Every row gives one point. Each copy is the shape, with its points in the same order, turned, moved and blurred by noise. Is it also mirrored, or only turned?
(in the rows, 128 means zero)

Shape (7 x 2)
[[101 105]
 [150  97]
 [143 112]
 [139 156]
 [153 177]
 [131  88]
 [131 169]]
Copy 1 (7 x 2)
[[154 111]
 [149 164]
 [134 147]
 [ 95 129]
 [ 68 138]
 [165 147]
 [ 89 116]]
Copy 1 is: only turned
Copy 2 (7 x 2)
[[ 85 145]
 [142 154]
 [134 137]
 [124  96]
 [141  78]
 [117 163]
 [121  84]]
Copy 2 is: mirrored

Shape (9 x 3)
[[160 165 140]
 [106  72 145]
 [173 122 117]
 [ 94  97  96]
 [108 101 139]
 [ 89 114 136]
 [118 150 170]
 [135 152 105]
 [136 103 108]]
Copy 1 (9 x 3)
[[124 157 171]
 [178 119  84]
 [129 180 132]
 [123 114  80]
 [156 120 110]
 [143  92 111]
 [154 106 163]
 [104 139 133]
 [133 156  97]]
Copy 1 is: only turned
Copy 2 (9 x 3)
[[160 156 158]
 [123  92  70]
 [170 106 151]
 [ 92  83 118]
 [116 111  95]
 [ 97 124  99]
 [131 169 108]
 [120 126 164]
 [132  93 131]]
Copy 2 is: mirrored

Shape (11 x 6)
[[104 160  99 139 148  73]
 [127  99 176  94 120 152]
 [144 133 165 112 102 154]
 [167  90 161 113  86 158]
 [103 147 158 160 156 147]
 [156 113  96 118 156  94]
 [143 130 140  97 136 155]
 [101 108  95 160 149  77]
 [ 98 138 147 157 147  83]
 [154 105 152  94 125 123]
 [ 89 123 138 129 118 138]]
Copy 1 (11 x 6)
[[165 133  97 169  92  87]
 [ 89 139 100 123 164 167]
 [111 143 132 141 142 181]
 [ 94 100 129 120 148 201]
 [142 159 145 142 162 106]
 [164  97  80 119 105 127]
 [127 150 104 112 135 164]
 [143  94 103 151 108  70]
 [143 123 109 180 141  91]
 [117 116  86 130 141 168]
 [ 97 146 124 143 129 115]]
Copy 1 is: mirrored
Copy 2 (11 x 6)
[[122 145  76 144 134  86]
 [159 148 161  87 131 170]
 [152 136 166  92 103 142]
 [147 143 205 110 121 161]
 [113 122  91 113  96 156]
 [101 151 130 127 177 103]
 [130 130 149  79 136 128]
 [109 154  90 174 157 129]
 [128 167  79 145 115 128]
 [137 171 163  99 149 140]
 [155 119 124 135 136 156]]
Copy 2 is: mirrored
Copy 3 (11 x 6)
[[133  65 114 149 123  99]
 [130 202 132 148 153 152]
 [127 160 136 126 159 175]
 [113 192 147  99 168 153]
 [189 132  92 119 126 143]
 [ 89 116  99 127 135  96]
 [117 151 114 132 128 153]
 [150 106 118 138 126  61]
 [171 102 115 151 159  97]
 [105 160 128 145 147 140]
 [167 149 145 131 116 120]]
Copy 3 is: mirrored
Copy 4 (11 x 6)
[[194 150 122 103  80 112]
 [105 106 144 179 123 143]
 [ 97 130 136 154 137 116]
 [ 86 112 152 146 164 143]
 [156 159  83 168 117 137]
 [172  94 127  95 118 123]
 [111 105 113 144 111 119]
 [207 137 133 101  98 163]
 [199 157 130 152 107 129]
 [123  95 150 144 126 124]
 [131 152 126 149  92 151]]
Copy 4 is: only turned

Shape (13 x 8)
[[124 125 181 111 128 132  87 138]
 [154 158 140 165 121 136 126 132]
 [117 160  87 114 117 156 140 116]
 [153 154 125 137 157  98 140 124]
 [123  98 122 108 147  85 118 111]
 [103 111 115 159  92  82 149 155]
 [136 166 165 152 137 155  92 146]
 [173 166 118 187  71 132 140  85]
 [100 121 109 127 121  81 116  78]
 [100 147 140 159 143 162 138 141]
 [148 127 138 151 113  74 154 138]
 [101 168 111 136 107 125 154  93]
 [120 170  98 103  94 121  77 145]]
Copy 1 (13 x 8)
[[137 185 113 147 120 136 160 118]
 [110 148 136 128 136 146 140 183]
 [130  88 156 111 155 139 140 128]
 [115 155 146  99 120 135  94 161]
 [136 152 116 114 110  90  96 119]
 [149 120  74 114 153 115 100 177]
 [118 168 133 143 118 174 167 161]
 [ 81 134 151 103 161 101 164 220]
 [121 123 103  81 112  79 126 126]
 [ 96 121 110 139 133 175 135 141]
 [128 162 108 102 147 114  92 184]
 [106 108 122  79 158 133 139 143]
 [182 129 146 101 121 136 175 139]]
Copy 1 is: mirrored
Copy 2 (13 x 8)
[[ 89 136 136 110 138 175 130 128]
 [144 130 152 155  98 163 145 108]
 [160  86 124 157 128 142  86 115]
 [144 134 125 141  86 111 127 125]
 [113 142 148 115 138  80 107 134]
 [119  95 179 137 128  90 142  63]
 [111 137 139 151 101 195 140 124]
 [208 123 202 145  93 162 130 100]
 [136 151 166 132 146  93  74 102]
 [123 125 114 181 136 159 140 101]
 [139 123 158 109 102  97 153  92]
 [172 126 137 152 126 135  85  75]
 [103  89 161 136 100 160  64 114]]
Copy 2 is: only turned
